Each row is a point. The ring and each string are closed loops that go straight from each point to the next, and from the last back to the first. Before rounding, they use only three directions, however many columns there are. Count how often each string passes through the ring. Passing back the other way cancels.

Ring, 6 rows:
[+0.42 +0.42 +0.45]
[+0.29 +0.56 +0.07]
[-0.04 +0.25 -0.25]
[-0.30 -0.16 -0.20]
[-0.17 -0.30 +0.26]
[+0.27 +0.09 +0.53]
String:
[-0.47 -0.25 -0.31]
[-0.33 -0.58 -0.33]
[-0.06 -0.24 -0.01]
[-0.25 +0.01 +0.24]
[-0.31 -0.24 +0.37]
[-0.06 -0.45 +0.45]
[+0.23 -0.33 +0.39]
[+0.16 +0.01 +0.28]
[+0.01 +0.29 +0.44]
[+0.45 +0.36 +0.68]
[+0.71 +0.38 +0.51]
[+0.72 +0.67 +0.49]
[+0.52 +0.44 +0.18]
[+0.21 +0.33 +0.13]
[+0.03 +0.67 +0.19]
[+0.17 +0.66 -0.17]
[+0.22 +0.28 -0.48]
[+0.13 +0.03 -0.12]
[-0.10 +0.22 +0.13]
[-0.34 +0.09 -0.13]
Times through: 4
String (25 x 3):
[-0.01 -0.11 -0.08]
[-0.16 +0.09 +0.12]
[-0.43 -0.16 +0.07]
[-0.53 -0.38 +0.13]
[-0.34 -0.62 +0.15]
[-0.35 -0.22 +0.42]
[-0.19 +0.05 +0.41]
[-0.16 +0.07 +0.54]
[+0.13 -0.16 +0.75]
[+0.38 -0.11 +0.64]
[+0.44 -0.04 +0.37]
[+0.20 +0.18 +0.33]
[+0.07 +0.29 +0.32]
[+0.32 +0.13 +0.17]
[+0.63 +0.51 +0.32]
[+0.66 +0.79 +0.30]
[+0.38 +0.91 +0.26]
[+0.06 +0.57 +0.20]
[+0.04 +0.44 +0.12]
[-0.02 +0.66 -0.05]
[+0.05 +0.48 -0.41]
[-0.17 +0.39 -0.35]
[-0.33 +0.34 -0.13]
[-0.18 +0.22 +0.08]
[-0.06 -0.08 -0.15]
Times through: 0

Ring (6 x 8):
[+0.22 +0.18 -0.17 +0.34 +0.36 -0.18 +0.43 +0.52]
[+0.38 -0.07 +0.14 +0.28 +0.17 -0.26 +0.10 +0.36]
[+0.18 -0.16 +0.08 -0.22 -0.31 -0.26 -0.60 -0.10]
[-0.30 +0.04 -0.19 -0.59 -0.39 -0.24 -0.26 -0.36]
[-0.48 +0.29 -0.37 -0.38 +0.00 -0.20 +0.60 -0.10]
[-0.25 +0.41 -0.49 -0.01 +0.28 -0.14 +0.69 +0.30]
String:
[+0.52 +0.00 +0.23 +0.73 +0.61 -0.27 +0.84 +0.74]
[+0.48 +0.03 +0.01 +0.46 +0.31 -0.21 +0.09 +0.58]
[+0.19 +0.12 -0.23 +0.06 +0.03 -0.17 -0.24 +0.28]
[+0.06 +0.00 +0.02 -0.03 +0.03 -0.26 +0.20 +0.10]
[+0.30 -0.24 +0.37 +0.09 -0.01 -0.34 +0.10 +0.08]
[+0.39 -0.36 +0.47 +0.00 -0.19 -0.35 -0.30 -0.03]
[+0.12 -0.18 +0.23 -0.13 -0.14 -0.32 +0.00 -0.08]
[-0.01 +0.13 -0.29 -0.20 -0.14 -0.17 -0.33 +0.05]
[-0.01 +0.04 -0.36 -0.52 -0.55 -0.15 -1.21 -0.22]
[-0.18 -0.07 -0.23 -0.78 -0.73 -0.21 -1.16 -0.52]
[-0.32 -0.12 +0.02 -0.71 -0.53 -0.30 -0.29 -0.56]
[-0.23 +0.02 -0.06 -0.39 -0.20 -0.27 +0.14 -0.22]
[-0.12 +0.14 -0.26 -0.23 -0.09 -0.19 -0.01 +0.01]
[-0.15 +0.12 -0.18 -0.22 -0.05 -0.22 +0.18 -0.02]
[-0.34 +0.12 -0.13 -0.32 -0.03 -0.26 +0.59 -0.14]
[-0.59 +0.27 -0.25 -0.39 +0.08 -0.25 +1.05 -0.16]
[-0.65 +0.40 -0.37 -0.28 +0.25 -0.22 +1.37 -0.01]
[-0.35 +0.26 -0.20 -0.08 +0.28 -0.24 +1.11 +0.12]
[-0.13 +0.21 -0.26 -0.06 +0.12 -0.20 +0.42 +0.16]
[-0.11 +0.45 -0.67 +0.00 +0.18 -0.07 +0.08 +0.38]
[-0.03 +0.32 -0.50 -0.02 +0.09 -0.11 -0.04 +0.30]
[+0.01 +0.19 -0.24 +0.05 +0.16 -0.18 +0.27 +0.27]
[+0.21 +0.07 +0.09 +0.40 +0.45 -0.26 +0.87 +0.48]
Times through: 0

Ring:
[-0.15 -0.69 +0.19 -0.15 -0.33 +0.11 +0.61 +0.67 +0.08 +0.14 -0.43 +0.19 +0.31 -0.27]
[-0.16 -0.12 -0.01 +0.06 -0.23 +0.27 +0.04 +0.30 +0.08 -0.03 -0.06 +0.12 +0.05 -0.40]
[+0.31 +0.51 -0.10 +0.25 +0.04 +0.36 -0.72 -0.43 +0.17 -0.32 +0.65 -0.25 -0.26 -0.08]
[+0.38 +0.45 +0.01 +0.18 +0.04 +0.35 -0.67 -0.47 +0.15 -0.31 +0.60 -0.29 -0.28 +0.12]
[+0.45 -0.21 +0.20 -0.04 -0.04 +0.15 -0.04 -0.06 +0.19 -0.14 +0.25 -0.25 +0.04 +0.25]
[+0.22 -0.83 +0.29 -0.21 -0.22 +0.00 +0.65 +0.54 +0.18 +0.09 -0.26 -0.02 +0.38 +0.04]
String:
[-0.35 +0.11 +0.03 +0.06 -0.29 +0.40 -0.14 +0.20 -0.05 -0.05 -0.15 +0.19 -0.15 -0.33]
[-0.44 +0.16 -0.09 +0.14 -0.30 +0.42 -0.16 +0.26 -0.03 -0.05 -0.12 +0.25 -0.11 -0.58]
[+0.44 -0.11 -0.08 +0.15 +0.02 +0.12 -0.13 +0.00 +0.32 -0.17 +0.49 -0.23 +0.16 -0.24]
[+0.52 -0.18 +0.02 +0.08 +0.02 +0.10 -0.08 -0.03 +0.31 -0.17 +0.45 -0.27 +0.15 -0.04]
[+0.58 -0.15 -0.01 +0.11 +0.06 +0.09 -0.13 -0.08 +0.34 -0.19 +0.54 -0.32 +0.16 -0.05]
[+0.38 +0.11 -0.13 +0.21 +0.03 +0.20 -0.33 -0.12 +0.29 -0.22 +0.56 -0.22 +0.04 -0.27]
[+0.38 -0.09 -0.07 +0.14 +0.00 +0.14 -0.14 +0.01 +0.29 -0.16 +0.44 -0.20 +0.13 -0.24]
[+0.30 -0.23 +0.06 +0.03 -0.07 +0.14 +0.02 +0.11 +0.22 -0.10 +0.23 -0.14 +0.13 -0.10]
[-0.42 +0.13 +0.02 +0.06 -0.31 +0.42 -0.13 +0.23 -0.07 -0.04 -0.20 +0.24 -0.16 -0.38]
[+0.14 -0.40 +0.10 -0.03 -0.16 +0.13 +0.24 +0.31 +0.17 -0.02 -0.01 -0.03 +0.20 -0.17]
[-0.44 -0.20 +0.10 -0.04 -0.37 +0.33 +0.20 +0.47 -0.06 +0.06 -0.41 +0.29 +0.01 -0.39]
[-0.35 -0.84 +0.24 -0.23 -0.43 +0.12 +0.81 +0.88 +0.01 +0.23 -0.70 +0.32 +0.35 -0.32]
[-0.35 -0.36 +0.18 -0.11 -0.37 +0.27 +0.33 +0.52 -0.04 +0.09 -0.45 +0.25 +0.07 -0.25]
[+0.14 -0.29 +0.14 -0.04 -0.16 +0.17 +0.13 +0.21 +0.13 -0.04 +0.01 -0.04 +0.11 -0.05]
[+0.81 -1.14 +0.36 -0.26 -0.03 -0.23 +0.79 +0.43 +0.39 +0.04 +0.05 -0.33 +0.60 +0.35]
[+0.93 -1.30 +0.44 -0.33 -0.02 -0.29 +0.92 +0.47 +0.42 +0.07 +0.03 -0.38 +0.67 +0.48]
[+0.97 -1.19 +0.40 -0.28 +0.02 -0.27 +0.79 +0.37 +0.44 +0.02 +0.14 -0.42 +0.63 +0.47]
[+0.30 -0.89 +0.37 -0.27 -0.21 -0.02 +0.68 +0.51 +0.17 +0.09 -0.28 -0.06 +0.37 +0.21]
[-0.22 -0.30 +0.20 -0.10 -0.32 +0.27 +0.24 +0.39 -0.02 +0.04 -0.34 +0.17 +0.04 -0.13]
[+0.23 -0.47 +0.19 -0.09 -0.16 +0.10 +0.29 +0.29 +0.17 -0.01 -0.03 -0.07 +0.21 +0.00]
[-0.30 -0.14 +0.12 -0.03 -0.31 +0.32 +0.09 +0.33 -0.04 +0.01 -0.28 +0.19 -0.03 -0.25]
[-0.51 -0.58 +0.20 -0.17 -0.46 +0.23 +0.59 +0.77 -0.07 +0.19 -0.68 +0.38 +0.19 -0.38]
[-0.39 -0.75 +0.17 -0.17 -0.43 +0.14 +0.73 +0.86 +0.02 +0.21 -0.64 +0.34 +0.33 -0.44]
[-0.51 +0.09 +0.04 +0.04 -0.36 +0.43 -0.07 +0.30 -0.11 +0.00 -0.31 +0.29 -0.16 -0.41]
Times through: 0
String (28 x 14):
[+0.12 -0.44 +0.14 -0.06 -0.18 +0.13 +0.28 +0.34 +0.15 +0.00 -0.06 -0.01 +0.20 -0.12]
[+0.25 -0.99 +0.22 -0.19 -0.21 -0.08 +0.80 +0.69 +0.25 +0.13 -0.25 -0.01 +0.53 -0.13]
[-0.41 -0.74 +0.17 -0.17 -0.43 +0.15 +0.73 +0.87 +0.01 +0.21 -0.65 +0.35 +0.32 -0.45]
[-0.65 -0.26 +0.08 -0.06 -0.46 +0.35 +0.32 +0.65 -0.11 +0.13 -0.59 +0.42 +0.04 -0.54]
[-0.27 -0.06 +0.06 +0.02 -0.28 +0.33 +0.02 +0.29 -0.01 -0.02 -0.18 +0.17 -0.04 -0.31]
[-0.53 +0.04 +0.00 +0.05 -0.36 +0.41 -0.02 +0.37 -0.08 +0.01 -0.31 +0.31 -0.10 -0.50]
[-0.27 +0.00 -0.09 +0.12 -0.25 +0.32 -0.04 +0.30 +0.06 -0.04 -0.05 +0.17 +0.01 -0.56]
[+0.12 +0.14 -0.12 +0.19 -0.07 +0.27 -0.29 -0.01 +0.19 -0.17 +0.36 -0.07 -0.02 -0.37]
[-0.28 +0.52 -0.12 +0.22 -0.19 +0.50 -0.56 -0.10 -0.02 -0.18 +0.18 +0.10 -0.31 -0.41]
[-0.18 +0.27 -0.01 +0.12 -0.20 +0.41 -0.34 -0.01 +0.00 -0.13 +0.08 +0.07 -0.21 -0.25]
[+0.60 +0.10 -0.01 +0.15 +0.09 +0.17 -0.39 -0.30 +0.30 -0.27 +0.66 -0.36 -0.01 +0.06]
[+0.80 +0.48 -0.09 +0.28 +0.23 +0.24 -0.82 -0.68 +0.35 -0.42 +1.04 -0.53 -0.18 +0.15]
[+0.48 +0.78 -0.12 +0.32 +0.14 +0.41 -1.03 -0.73 +0.19 -0.43 +0.91 -0.38 -0.40 +0.06]
[-0.11 +0.69 -0.07 +0.23 -0.11 +0.53 -0.78 -0.36 -0.02 -0.27 +0.34 -0.03 -0.44 -0.17]
[+0.04 +0.22 +0.02 +0.11 -0.12 +0.35 -0.35 -0.10 +0.07 -0.17 +0.21 -0.05 -0.17 -0.11]
[+0.72 +0.06 +0.03 +0.13 +0.13 +0.14 -0.38 -0.35 +0.32 -0.28 +0.71 -0.43 +0.00 +0.17]
[+0.84 +0.61 -0.10 +0.31 +0.26 +0.28 -0.96 -0.81 +0.34 -0.47 +1.13 -0.58 -0.26 +0.21]
[+0.56 +0.84 -0.17 +0.36 +0.19 +0.41 -1.11 -0.81 +0.24 -0.47 +1.04 -0.44 -0.40 +0.04]
[-0.24 +0.72 -0.11 +0.25 -0.15 +0.56 -0.77 -0.29 -0.05 -0.25 +0.29 +0.05 -0.44 -0.30]
[-0.37 +0.61 -0.10 +0.22 -0.22 +0.56 -0.63 -0.14 -0.08 -0.19 +0.12 +0.14 -0.40 -0.38]
[-0.09 +0.58 -0.18 +0.28 -0.09 +0.46 -0.68 -0.23 +0.07 -0.25 +0.41 -0.01 -0.29 -0.41]
[+0.34 +0.03 -0.12 +0.19 +0.01 +0.18 -0.25 -0.04 +0.29 -0.19 +0.50 -0.19 +0.08 -0.31]
[+0.37 -0.31 +0.04 +0.04 -0.05 +0.09 +0.09 +0.15 +0.27 -0.10 +0.26 -0.17 +0.21 -0.13]
[+0.18 -0.29 +0.07 +0.01 -0.13 +0.15 +0.12 +0.22 +0.18 -0.06 +0.09 -0.06 +0.16 -0.15]
[+0.12 -0.73 +0.11 -0.09 -0.21 +0.02 +0.58 +0.60 +0.22 +0.08 -0.17 +0.04 +0.41 -0.29]
[-0.48 -0.75 +0.14 -0.16 -0.46 +0.15 +0.76 +0.93 +0.01 +0.23 -0.69 +0.39 +0.34 -0.55]
[-0.57 -0.41 +0.12 -0.10 -0.45 +0.29 +0.44 +0.70 -0.08 +0.15 -0.62 +0.40 +0.11 -0.48]
[-0.39 -0.23 +0.11 -0.05 -0.36 +0.31 +0.21 +0.46 -0.04 +0.06 -0.38 +0.26 +0.03 -0.35]
Times through: 3

Ring:
[+0.25 +0.12 +0.07 +0.04 -0.19 +0.09 +0.19 +0.43 -0.33 +0.69 -0.16 -0.29 -0.09 +0.00]
[-0.31 +0.48 +0.05 -0.09 +0.42 -0.61 +0.53 -0.15 +0.45 +0.59 -0.54 -0.27 -0.24 +0.30]
[-0.63 +0.61 +0.02 -0.12 +0.75 -0.82 +0.57 -0.42 +0.82 +0.34 -0.56 -0.23 -0.38 +0.40]
[-0.44 +0.34 +0.02 -0.15 +0.54 -0.22 +0.26 -0.16 +0.41 +0.09 -0.11 -0.14 -0.50 +0.22]
[+0.21 +0.12 -0.04 +0.51 -0.20 +0.36 -0.32 +0.50 -0.21 +0.00 +0.24 -0.34 +0.03 -0.20]
[+0.60 +0.03 -0.04 +0.77 -0.62 +0.50 -0.45 +0.84 -0.57 +0.23 +0.24 -0.47 +0.35 -0.36]
String:
[+0.23 +0.16 -0.01 +0.42 -0.20 +0.18 -0.13 +0.47 -0.20 +0.26 +0.04 -0.36 +0.06 -0.13]
[+0.32 -0.01 +0.01 +0.27 -0.29 +0.50 -0.21 +0.59 -0.46 +0.23 +0.25 -0.27 -0.08 -0.18]
[+0.42 +0.04 -0.07 +0.78 -0.44 +0.59 -0.58 +0.73 -0.41 -0.12 +0.42 -0.41 +0.21 -0.36]
[+0.12 +0.24 -0.07 +0.68 -0.11 +0.16 -0.33 +0.41 +0.00 -0.09 +0.16 -0.40 +0.13 -0.18]
[-0.02 +0.29 -0.02 +0.33 +0.08 -0.07 +0.00 +0.22 +0.11 +0.19 -0.08 -0.33 -0.05 +0.00]
[-0.10 +0.33 -0.03 +0.36 +0.15 -0.10 -0.03 +0.16 +0.21 +0.08 -0.05 -0.32 -0.08 +0.01]
[-0.29 +0.31 -0.02 +0.17 +0.36 -0.04 -0.01 +0.02 +0.32 -0.11 +0.06 -0.22 -0.31 +0.07]
[-0.35 +0.12 +0.05 -0.36 +0.45 +0.23 +0.14 -0.02 +0.10 -0.01 +0.19 -0.01 -0.71 +0.15]
[-0.17 +0.09 +0.06 -0.28 +0.27 +0.23 +0.15 +0.12 -0.05 +0.18 +0.12 -0.08 -0.56 +0.11]
[-0.15 +0.11 +0.01 -0.01 +0.22 +0.30 -0.07 +0.18 -0.01 -0.07 +0.25 -0.13 -0.44 +0.01]
[+0.05 +0.23 -0.08 +0.63 -0.03 +0.21 -0.36 +0.37 +0.04 -0.20 +0.23 -0.36 +0.04 -0.17]
[+0.11 +0.29 -0.06 +0.61 -0.08 +0.01 -0.19 +0.36 +0.05 +0.08 +0.01 -0.41 +0.14 -0.12]
[+0.40 +0.23 -0.12 +1.07 -0.43 +0.24 -0.55 +0.67 -0.16 -0.07 +0.19 -0.55 +0.47 -0.35]
[+0.77 +0.10 -0.14 +1.39 -0.84 +0.55 -0.83 +1.04 -0.54 -0.06 +0.36 -0.65 +0.74 -0.57]
[+0.29 +0.25 -0.06 +0.72 -0.28 +0.06 -0.24 +0.52 -0.12 +0.21 -0.01 -0.47 +0.29 -0.19]
[+0.19 +0.06 +0.05 +0.04 -0.13 +0.29 +0.04 +0.42 -0.33 +0.42 +0.05 -0.23 -0.20 -0.04]
[+0.57 -0.13 +0.07 +0.13 -0.54 +0.63 -0.12 +0.78 -0.80 +0.59 +0.19 -0.27 -0.04 -0.21]
[+0.77 -0.15 +0.06 +0.28 -0.76 +0.65 -0.16 +0.94 -0.96 +0.75 +0.14 -0.36 +0.15 -0.29]
[+0.58 +0.01 +0.04 +0.35 -0.56 +0.34 -0.06 +0.75 -0.64 +0.70 -0.03 -0.39 +0.18 -0.20]
[+0.44 +0.15 +0.01 +0.46 -0.42 +0.12 -0.04 +0.61 -0.38 +0.59 -0.12 -0.43 +0.23 -0.15]
[+0.10 +0.21 +0.02 +0.20 -0.04 +0.01 +0.08 +0.31 -0.09 +0.40 -0.11 -0.31 -0.07 -0.01]
[+0.18 +0.12 +0.04 +0.10 -0.13 +0.16 +0.08 +0.40 -0.26 +0.47 -0.04 -0.27 -0.12 -0.03]
[+0.20 +0.23 -0.01 +0.42 -0.17 +0.03 -0.04 +0.41 -0.12 +0.36 -0.09 -0.39 +0.10 -0.08]
[+0.29 +0.19 -0.02 +0.49 -0.26 +0.12 -0.12 +0.50 -0.21 +0.34 -0.03 -0.40 +0.15 -0.14]
[+0.31 +0.17 -0.02 +0.54 -0.29 +0.18 -0.18 +0.54 -0.24 +0.29 +0.03 -0.41 +0.17 -0.17]
Times through: 2

Ring, 7 rows:
[+0.06 -0.32 -0.02 -0.06 -0.06 +0.22 +0.01 +0.00 +0.01 +0.05 -0.23 -0.27 +0.16 -0.06]
[-0.62 +0.06 -0.12 -0.73 +0.10 +0.08 +0.06 +0.12 +0.17 +0.83 +0.35 +0.53 -0.23 -0.24]
[-0.76 +0.21 -0.18 -0.85 +0.20 +0.05 +0.01 +0.18 +0.19 +0.93 +0.46 +0.79 -0.41 -0.15]
[-0.49 +0.14 -0.21 -0.58 +0.27 +0.10 -0.12 +0.17 +0.13 +0.56 +0.18 +0.65 -0.41 +0.12]
[+0.14 -0.18 -0.14 +0.06 +0.17 +0.22 -0.21 +0.07 -0.02 -0.21 -0.39 -0.03 -0.11 +0.38]
[+0.51 -0.42 -0.03 +0.46 -0.01 +0.32 -0.17 -0.01 -0.14 -0.63 -0.66 -0.58 +0.19 +0.36]
[+0.43 -0.46 +0.01 +0.35 -0.10 +0.30 -0.07 -0.03 -0.11 -0.46 -0.56 -0.63 +0.28 +0.16]
String (28 x 14):
[-0.22 +0.11 +0.01 +0.06 -0.05 +0.28 +0.00 +0.16 -0.19 -0.05 +0.15 +0.07 -0.20 +0.10]
[-0.13 -0.01 -0.03 +0.00 +0.00 +0.25 -0.05 +0.12 -0.11 -0.03 +0.00 +0.03 -0.14 +0.13]
[-0.12 -0.10 -0.13 -0.21 +0.14 +0.18 -0.11 +0.09 +0.04 +0.14 -0.13 +0.15 -0.15 +0.16]
[+0.00 -0.21 -0.33 -0.41 +0.43 +0.09 -0.33 +0.06 +0.24 +0.21 -0.45 +0.36 -0.23 +0.42]
[+0.30 -0.37 -0.30 -0.12 +0.39 +0.14 -0.37 +0.01 +0.18 -0.13 -0.72 +0.05 -0.09 +0.53]
[+0.12 -0.29 -0.18 -0.13 +0.20 +0.17 -0.19 +0.03 +0.10 +0.00 -0.42 -0.01 -0.03 +0.26]
[+0.12 -0.20 -0.02 +0.17 -0.03 +0.27 -0.06 +0.06 -0.11 -0.24 -0.26 -0.26 +0.04 +0.16]
[+0.51 -0.33 +0.15 +0.79 -0.27 +0.43 -0.02 +0.02 -0.37 -0.88 -0.47 -0.86 +0.27 +0.23]
[+0.73 -0.59 +0.05 +0.70 -0.15 +0.37 -0.12 -0.07 -0.20 -0.87 -0.82 -0.95 +0.41 +0.30]
[+0.68 -0.66 -0.04 +0.44 -0.04 +0.30 -0.15 -0.10 -0.05 -0.62 -0.87 -0.81 +0.41 +0.27]
[+0.34 -0.48 -0.10 +0.07 +0.06 +0.22 -0.13 -0.04 +0.05 -0.20 -0.59 -0.39 +0.21 +0.18]
[+0.07 -0.25 -0.06 -0.01 +0.02 +0.23 -0.07 +0.04 -0.02 -0.06 -0.27 -0.17 +0.05 +0.10]
[+0.21 -0.21 +0.11 +0.45 -0.22 +0.36 +0.03 +0.05 -0.27 -0.48 -0.21 -0.54 +0.15 +0.08]
[+0.66 -0.55 +0.08 +0.67 -0.20 +0.38 -0.06 -0.06 -0.23 -0.81 -0.71 -0.94 +0.41 +0.22]
[+0.76 -0.70 -0.07 +0.46 +0.02 +0.29 -0.21 -0.11 -0.03 -0.68 -0.98 -0.81 +0.40 +0.36]
[+0.52 -0.58 -0.17 +0.13 +0.18 +0.21 -0.25 -0.07 +0.10 -0.35 -0.84 -0.42 +0.21 +0.37]
[+0.13 -0.26 -0.09 +0.03 +0.07 +0.22 -0.12 +0.04 -0.01 -0.13 -0.35 -0.16 +0.02 +0.20]
[+0.12 -0.20 -0.04 +0.14 +0.00 +0.26 -0.09 +0.06 -0.10 -0.22 -0.28 -0.21 +0.01 +0.19]
[+0.12 -0.24 -0.17 -0.07 +0.19 +0.19 -0.20 +0.05 +0.05 -0.07 -0.40 -0.01 -0.07 +0.31]
[+0.09 -0.20 -0.28 -0.20 +0.37 +0.14 -0.33 +0.07 +0.14 -0.01 -0.48 +0.23 -0.22 +0.48]
[-0.12 -0.01 -0.21 -0.21 +0.29 +0.16 -0.24 +0.13 +0.05 +0.08 -0.19 +0.35 -0.31 +0.38]
[-0.16 +0.06 -0.02 +0.05 +0.00 +0.26 -0.05 +0.15 -0.16 -0.07 +0.05 +0.07 -0.20 +0.16]
[-0.15 +0.01 +0.00 +0.05 -0.05 +0.27 -0.01 +0.13 -0.15 -0.05 +0.05 -0.01 -0.12 +0.08]
[-0.36 +0.17 -0.03 -0.13 +0.01 +0.23 -0.01 +0.18 -0.12 +0.16 +0.25 +0.26 -0.28 +0.07]
[-0.83 +0.29 -0.32 -1.04 +0.44 -0.01 -0.15 +0.22 +0.30 +1.05 +0.41 +1.14 -0.63 +0.07]
[-0.89 +0.21 -0.45 -1.37 +0.62 -0.11 -0.22 +0.18 +0.51 +1.35 +0.31 +1.36 -0.66 +0.08]
[-0.56 +0.05 -0.32 -0.91 +0.42 +0.00 -0.17 +0.13 +0.33 +0.87 +0.10 +0.84 -0.42 +0.09]
[-0.28 +0.02 -0.11 -0.29 +0.11 +0.17 -0.06 +0.13 +0.02 +0.27 +0.06 +0.28 -0.22 +0.08]
Times through: 2
